Rows are points. Examples show where two turns around zero, p and q, send a point. Where does a point land after both, in the order given? Backwards means that the second turn is done in reverse. Each puzzle has new turns, and all numbers are rounded.
(in the rows, 128 means zero)

Turn p:
[ 69 145 144] -> [165 179 133]
[159 144 114] -> [120 102 102]
[139  88 112] -> [ 89 123 149]
[145 135 142] -> [139 108 128]
Turn q:
[165 136 124] -> [134  91 135]
[ 59 166 145] -> [155 200 152]
[133 118 119] -> [124 121 116]
[138 105 108] -> [119 114 100]
[144 115 145] -> [107 115 137]
Where do these land?
p, then q: [113 164 147] -> [140  86 127]
p, then q backwards: [157  98 111] -> [154 101 153]
q, then p: [139 142 134] -> [131 117 143]
q, then p: [ 90 139 175] -> [188 130 116]
q, then p: [140  92  81] -> [ 74 149 112]
q, then p: [128 133 119] -> [122 121 125]

Turn p:
[129 146 154 153] -> [125 139 150 160]
[114  94 134 148] -> [142  91 131 142]
[123 117 134  98] -> [110 120 103 121]
[185 166 101  99] -> [100 175 147  74]
[150 150 111  94] -> [109 157 119  94]
[117 113 146 170] -> [146 106 151 161]
[ 79 109 116 132] -> [163 108  95 142]
Turn q:
[149 125 165 158] -> [124 104 163  98]
[152 102 119 159] -> [110 112 165 148]
[ 78 139 150 104] -> [165 164 109 104]
[128 133  89  79] -> [108 151  79 153]
[132 141 116 140] -> [134 110 124 138]
Where do these land?
p, then q: [162  97 150  74] -> [158 192 119 148]
q, then p backwards: [154 156 139 120] -> [131  98 123 101]
p, then q backwards: [134 103 131 141] -> [141 137 130 152]
q, then p: [100 133  93 152] -> [133 120 178 126]
q, then p: [ 90 151 128 153] -> [104 122 164 102]

Turn p:
[108 104  89 108 139 164] -> [ 94 100 133 169 152 139]
[118  92 125 109 139 146] -> [125 101 115 164 128 134]
[164 186 107 124 134 117] -> [110 147 166  82 119 158]
[126 106 151 133  78  92] -> [174 161  91 127 145 127]
[104 158 133 161 160 138] -> [109 116 155 108 121  82]
[178 156 159 109 147 149] -> [109 121 121  96  72 156]
[104 109 137 112  81 106] -> [160 136  91 130 167 133]
[117 109 136 173 100 112] -> [148 167 116 141 138  92]
[133 132 116 124 175 128] -> [123 103 165 134 109 130]
Turn q:
[125  89 137 111 137  96] -> [134 115 110 164  99 108]
[161 114 147  97 148 112] -> [159  96 125 162 135 117]
[119 150  95 184 130 171] -> [ 87 127 133  62 140 149]
[139 130 152 105 133  69] -> [154 133  94 181 132 130]
[125 138 122 160  92 170] -> [112 141 161  88 119 160]
[116 148  85 134 110 160] -> [128 150 138  72 130 123]
[111 128 157 104 146 119] -> [123 133 135 166 141 107]
Where do these land?
q, then p backwards: [ 97 131 166 106 133 158] -> [119 127  82 163 147 130]
p, then q: [148 133 127 114 152 133] -> [125 134 156 131 109 134]
p, then q: [ 95 113 123 122 171 143] -> [104 110 115 154  87 134]
q, then p: [158 170  91 167  92  77] -> [ 49 123 148 135 138 179]
p, then q backwards: [155 134 137 177  99 114] -> [ 85 144 107 107  94 116]
p, then q: [130 102 142 101 109 103] -> [144  94 130  94 132 135]
p, then q: [113 113 111 108 139 168] -> [ 85 125 124 121 101 115]

Turn p:
[119 152 100 107  96 163 111 113] -> [128 120 130 157 116  87 107  90]
[117 121 122 105 176 103 111 116] -> [132 111 132  99 146 151 162  97]
[144 162 156 115 146 144 158 131] -> [113  99  96 144 134 115 152 155]
[126 158 154 169 145 110 129  84] -> [121  93 116  71 127 112 112 154]
[168  82 155 164 125 116 130 123] -> [120 169  99  99 120 163 108 157]
[154 157 109 124  93 131 147 103] -> [118  96 113 152 104 123  88 125]
[113  96 132  88  96 107  99 161] -> [102 169 171 147 109 145 149 102]
[125  96 146 164 178 161  97 127] -> [151 170  99  83 169 114 142 129]
[ 95 108 123  87 124 132 160 158] -> [151 135 150 168 108 137 173 128]
[119 148  84 157 101 113 138 164] -> [143 120 173 159 147 132  87 146]
Turn q:
[152 112 150 119 111 176 152  98] -> [159 135  81  95 102 112 130 112]
[ 97 131 134 149 144  85 104 115] -> [ 97 151 139 148 157 138 102 154]
[130 157 150 146 130 138 156 103] -> [142 139 118 103 154 107 106 107]
[154 115 104 120 171 109 141 108] -> [150 131 117 136 150 183 130 119]
[102 144  68 106 139 121 107 144] -> [116 133 158 170 145 137 180 125]
[143 119 158 124  79 118 145 115] -> [104 102  89 103 116 110 111 123]
[102 165 110  92 175 164 118  95] -> [160 181 136 118 167 125 181 134]
[107  95 114 171  98  90 113 167] -> [ 79 111 151 176  97 129  92 129]
[160 145 137 128 133 152  92 173] -> [166  94 160 130 111 110 135 160]
[134  99 155 124 102 126 153 161] -> [108 103 131 100  85 131 112 117]
Where do these land?
q, then p: [104 107 132 147  80 157 122 120] -> [122 109 178 122 108 134  93 127]
q, then p backwards: [140 152  90 162  98 126 167 157] -> [114 165  79  88 119 135 104 112]
q, then p: [ 97 157 117 106 148 129  98 149] -> [120 118 126 129 132 129 163 181]
p, then q backwards: [114 114 160 151 139 102 115 138] -> [105 135 158  96 150 125 124 134]
q, then p: [116 107 157 105 152 137 181 133] -> [110 109 109 153  96  97 147  91]
q, then p: [125 111  93 161  94 133 151  98] -> [154 106 138  94 123 122  78 110]
q, then p: [118 170 136 106 165 161 104 117] -> [100  96 106 150 151 156 153 158]
p, then q backwards: [147 108 163 117 103  92 108  98] -> [100  81 155 108 116 117 156 141]
p, then q backwards: [148 152  66 118 130 135 107 117] -> [153 145 105 174 121 105 166 125]
p, then q: [172 102 166 107 171 108 127 153] -> [150 164 160 120 124 118 164  73]

Turn p:
[110 137 153 104 117  81  83 134] -> [141  90  97 110 146 135 158  85]
[144  95 164 151 133 150 139 103] -> [103 173 126 126 126 111 161 147]
[111 119 124 124 159  92  72 172] -> [100  99 119  93 158 147 112  71]
[161 152 120 148 125 132 172 115] -> [129 125 139 158 130  99 117 176]
[105 163  94 129 112 100 159  95] -> [167 106  88 148 113 124  98 157]
[140 107 147 144  99 145 156 141] -> [110 143 145 152  97 103 146 129]
[158  98 139 113 140 141 163 132] -> [125 151 161 110 118  90 132 142]
[109 138 142 111 159 153 102 160] -> [133 146 152 124 160 151 120  86]
[175 120 122 133 118 171 144 116] -> [117 143 171 135 116 128 143 173]
[111 117 139 131 146 136  85 155] -> [106 135 132 115 146 155 131  87]
[ 84 162  65 119  99 108 132  85] -> [177  98  79 137  97 166  92 155]
Turn q:
[ 87 177  98  88 111 140 127  88] -> [128 122 200 151 135 129 148  79]
[ 92 155 120 140 118 126  92 158] -> [112 148 168 132 164 133 126 160]
[146  94 153 106  86 160 169 127] -> [109 125 110 122  77 145  79  95]
[115 126 146 141 162 120 120 140] -> [148 129 117 148 141 121 127 158]
[162 119 109 164 167 108 173 128] -> [173 102  99  90 102 117 151 151]
[165 119 146  94 115 120 159 147] -> [105  98 102 130  91 159 124 124]
[140 121 131 184 153  89 116 100] -> [166 117  94  99 173 102 140 137]
[101 100 118 128 129 115  78 133] -> [ 98 148 127 142 159  88 129 142]
[144 140 131 107 110 173 119 131] -> [113 162 135 135 109 159 128 106]
Where do these land?
q, then p: [120  57 119  76 144 130 125 161] -> [109  91  74 160  83 137 106  95]
p, then q: [ 98 134 105 128 143 136 140 145] -> [121 157 123 129 158 133 142 113]
q, then p backwards: [106  71 134 153  91 142 133  52] -> [ 80 111 144 108 175  83 167 180]
p, then q: [170 155 114 143 126 145 127 139] -> [138 141 109 142 133 126  95 166]
q, then p: [120 153 193  99 134 148 133 157] -> [ 77 154 146 163 130 175 131 131]
p, then q: [158 149 113 101 114 108 132 141] -> [111 121  82 132 119 115 111 135]
p, then q: [108 128 154 147 121 119 130 151] -> [152 119 139 112 147 106 130 112]
q, then p backwards: [109 150 110 146 140 123  97 125] -> [154 140 157 116 149 146 130 120]
q, then p: [163 153 110 159 139 102 135  81] -> [153 138 153  87 124  94 121 171]

Turn p:
[125  98 129 105 120 106 110 154 108] -> [129 113 123 120 100  87 144 110 120]
[133 154 131 158 126 154 127 115 123] -> [136 150 136 114 155 144 116 152 132]
[122 122 143 105 131 128 119 117 134] -> [122 116 118 133 106 125 117 136 139]
[154 147 121 120 115 114 145 124 120] -> [136 122 124 123 134 145 163 130 141]
[ 92 144 119 150 139 134 122 114 134] -> [121 136 163 128 138 139  96 125 132]
[123 116 137 139 142 126 135 113 128] -> [143 129 128 146 132 127 112 126 133]
[126 156 132 144 158 145 136 124 137] -> [138 127 135 125 143 162 105 139 114]
[131 113 119 112 117 135 140 139 122] -> [123 139 122 135 112 122 148 125 118]
[151 106 111 111 116 114 116 139 132] -> [118 127 102 120 119 113 149 103 131]
[123 125 139 136 118 125 130 141 141] -> [115 120 128 136 140 117 129 134 119]
Turn q:
[ 99 126 134 125 125 125 119 125 141] -> [114 112 121 113 129 132 121 130 148]
[132 122 120 179 112 133 123 130 137] -> [127 162 108 106 109 136 129 152 123]
[134 126 148 114 140 122 124 109 138] -> [134 116 151 133 135 149 124 128 138]
[133 137 130 112 144 142 120 146 141] -> [119 110 137 118 135 132 131 115 105]
[115 140 123 112 133 108 113 120 136] -> [128 115 120 127 152 137 113 118 141]
[131 119 122 101 137 139 112 120  88] -> [128 131 155 144 131  98 104 107 128]
[133 134 131 126 105 141 144 120 120] -> [142 123 121 142 102 123 129 128 128]
[136 138 131 142 143 142 151 127 121] -> [141 139 135 123 116 128 154 115 122]
[130 120 126 138 127  95 112 165 126] -> [120 132 117 119 164 112 129 158 116]
[136 119 116 132 114 133 163 118 131] -> [127 138 115 154 106 133 148 128 131]
Where do these land?
p, then q: [139 130 124 165 130 118 122 135 125] -> [134 135 154 131 151 139 134 111 129]
q, then p backwards: [127 132 143 125 144 116 128 133 144] -> [135 154 128 135 125 118 133 132 130]
q, then p: [120 125 146 126 142 169 135  97 115] -> [110 123 114 144 134 116 133 164 162]
p, then q: [132 125 131 119 145 133 129 142 131] -> [128 139 129 137 122 112 117 126 127]
p, then q: [138 127 118 124 142 141 122 123 139] -> [125 131 122 126 120 127 111 110 123]
q, then p: [128 131 139 125 139 132 125 136 115] -> [138 112 122 135 123 124 131 131 133]
p, then q backwards: [134 144 122 120 128 119 120 122 119] -> [115 136 142 135 135 131 130 121 136]
q, then p backwards: [128 122 127 121  31 116 124 110 137] -> [133 104 197  89 156 154 127  91 146]
p, then q backwards: [107 128 118 132 142 123 128 125 130] -> [135 126 128 114 136 141 117 114 124]
q, then p: [118 131 121 126 112 131 126 146 131] -> [125 131 137 126 119 119 136 107 129]
p, then q backwards: [131 133 119 124 133 117 155 139 131] -> [145 133 129 116 140 130 148 129 141]
p, then q: [134 108 127 130 146 122 123 127 116] -> [140 143 127 143 132 138 113 131 124]
